Every row gives one point. The last column is the point's height on a tilted bowl or saddle (a function of degree 2), plus a little noise. Along how many of its main directions does it bend up, bend down or stay straight?

Points (15 x 4):
[[-33 -42  18  36]
 [-15 -10 -20  12]
 [ 10  25  24  25]
 [  4  22 -29  16]
 [ -9  15  46  36]
 [ 40  37 -42  45]
 [-17  -3  -9   9]
 [  4 -35  13  21]
 [-20  -3  11  11]
 [-29  16  10  21]
 [-42 -54  33  58]
 [-30 -60  41  60]
 [-17 -21   2  13]
 [ 39   8  -7  22]
 [-25  14  31  28]]
Directions: 3 up, 0 down, 0 straight

Points (25 x 5):
[[-15   3  13   4   4]
 [-10  35  -4   6   2]
 [-16  13  11  37  11]
 [ 22  18 -23  12  -5]
 [ 14 -11 -24  -1   0]
 [-11 -48   9   0   6]
 [-14  -1 -14  16   1]
 [-10  -1  36 -60  60]
 [-33 -16 -21 -29  18]
 [-11   2  -2  28   5]
 [ -1  16  -1  -7   0]
 [ 16 -19   2  -3   3]
 [  9 -12  13 -13   4]
 [ -8  -7 -10  21   2]
 [ 31 -10 -21  21  12]
 [-35  22  10 -10  27]
 [ 15  46  17   8  -5]
 [ -6  10  12  13   0]
 [-28  25  -4  28  14]
 [-22 -16  23   4   8]
 [  5 -14  -3 -50  29]
 [-36  23 -10 -19  28]
 [ 20  -2  -5  14   1]
 [ -8  -5  33 -20  14]
 [-23 -24  -6  18   5]]
Directions: 2 up, 0 down, 2 straight

Points (48 x 7):
[[ 10  20  14   1  47  -5   6]
 [ 25 -12   7 -40 -10 -38  41]
 [-14  13  -4  19   3 -42  23]
 [  3  52  -4  21 -15  -1  20]
 [ -3   2  -4 -15  17  11   9]
 [ 19   8  26  15  20  20   9]
 [ 40 -17  22   2 -22   4   7]
 [-13  27 -46   9   2 -35  21]
 [ -1  -5  -4   3  -2   6  -3]
 [ 14  15  26  -2 -22 -21  19]
 [  9  16  12 -54  -7   6  47]
 [  1   2  -8   1   5  29   6]
 [-16 -38   8  20   1  12  13]
 [ -5 -27  -9  26 -41 -17   0]
 [ -3  -2  -2   6  18 -23   8]
 [ -1 -10  -8  24 -31 -56  46]
 [ 28  -7  -3  19 -18  14   2]
 [  8   4 -16  18  25  16   7]
 [-16  26  -7 -19  18  22  14]
 [ -6 -14  28  16  17  15   9]
 [ -2 -22   9 -22  49   2  52]
 [ 13  12   8 -22 -14  15  15]
 [ 14 -21  16  22 -39  12   0]
 [ 12  -1  -1  -5   2 -28  12]
 [ 14  21 -13   6   1  17   3]
 [ 18 -19  18  -1  20  34  27]
 [-14 -31  17 -14  -6   2   6]
 [-13   1  14 -13  -5  -5   4]
 [ 21  15  21  -3  -2   1   6]
 [-37   5  13  29  14  43  41]
 [ 30  -3 -20  17  10  -5  13]
 [ -4  42 -15   4  19 -30   7]
 [-33   8 -15 -47   5  12  60]
 [-27 -11  13 -12   4 -30  20]
 [  5 -15 -11   9   5  -9   0]
 [  7  32  21 -20   2 -14  10]
 [ 60   5 -27 -20  -6  -6  51]
 [ 10  21  -2 -23  16 -13  15]
 [-23   6  42   5  28   7  -3]
 [ 14   1  -5   0 -28 -27  15]
 [-22   7  14  29   7  -7   5]
 [ 11   7   5 -16   2  21  10]
 [ -1 -11  16 -18 -37  22  14]
 [-28   3 -11  -7  17  19  18]
 [ -1  -1  -9 -27   1  17  17]
 [ 18  19 -35   8  -8  -9   7]
 [ -1  14 -22 -14  -4  11   7]
 [ 20  -2   6  27   9   9   9]]
Directions: 4 up, 1 down, 1 straight
